Each wall is flat, endless, passes through zero and stands at right angles to its row. A trip goes straight from one point to another. List the walls that it crosses, first one first.

Walls:
(1): [-0.5 -3.3 -3.5]
(2): [-2.3  5.2 -1.0]
(3): [ 5.8 -2.1  3.0]
Trips:
[ 2.2 -1.0  7.1] to [-3.4  2.6  1.3] -> 2, 3
[ 2.1 -9.9  4.1] to [-1.5 -0.9 -0.2] -> 3
[-1.4  1.7 -3.3] to [ 4.2  5.2 -7.5] -> none
[ 1.5  1.8 -8.4] to [ 9.3 -1.3  0.6] -> 3, 2, 1
[ 3.2 -0.3 -7.8] to [ 3.5 -3.9 -0.2] -> 3
[-2.4 -6.5 -2.0] to [-4.6  1.3  6.1] -> 1, 2

Walls:
(1): [ 1.9  0.2  5.6 -3.6 -6.6 -3.3  2.4 -6.9  4.2 -0.8 -0.4 -0.6]
(2): [-1.4  1.3 -2.6  0.0 11.2  3.8  2.0  5.5  6.6 -4.2  1.0  1.6]
(3): [-2.5 -7.8  3.0 -2.2 -3.7 -0.1  5.2 -3.2 -0.4  2.1 -5.5 -2.9]
(4): [-5.1 -4.7 -0.4 -0.3  1.3 -1.5 -0.6  2.0 -3.2 -0.7  4.3  4.3]
(5): [-0.7  1.4  3.2 -8.2 -0.7  1.3 -2.2 -1.4 -0.1 -0.7 -3.1  1.3]
(6): [ 3.2  2.8  5.9  6.0 -5.3  4.0  4.8 -2.1  4.7  9.0  0.3 -2.9]
Trips:
[ 5.7 -1.5  3.5 -2.8  1.2 -1.7 -2.4 10.1 -2.3 -4.4 -1.6  5.6] to [-10.6  -1.4  -4.1   5.5   7.8   0.2  -3.3   6.6  -8.8   2.3   0.6   3.0] -> 5
[ 2.3  4.4  0.8 -4.0 -1.4 -5.8  5.8  0.3  2.0  6.0  5.2 -2.4] to [ 1.8 -4.8 -5.8  4.2 -5.4 -0.5  6.6 -6.6  3.2  7.4  0.8 -4.2] -> 3
[ 1.8 -6.0 -2.1 -1.7 -3.1 -5.7 -1.4 -1.6 -0.9 -6.2  3.4 -0.4] to [-3.5  2.8 -8.1 -0.1 -1.0 -3.1 -1.7  7.9 -1.3  6.5  2.8  0.6] -> 3, 1, 2
[ 2.2 -0.8 -5.9 -4.1 -3.1 -2.8  4.1 -3.4 -3.5  5.8  2.6 -2.3] to [ 3.0 -0.7  1.0  4.9  1.3  5.2 -2.1  4.5  6.9  5.0 -1.4  0.2] -> 1, 2, 3
[ 0.9  1.0 -1.3 -2.1 -1.5 -9.4  4.4 -0.5  4.9  5.1  3.2 11.6] to [ 2.3  0.7 -4.9  6.1 -6.9 -2.3  7.4 -2.3  0.1 -3.0 -3.2  6.5] -> 3, 4
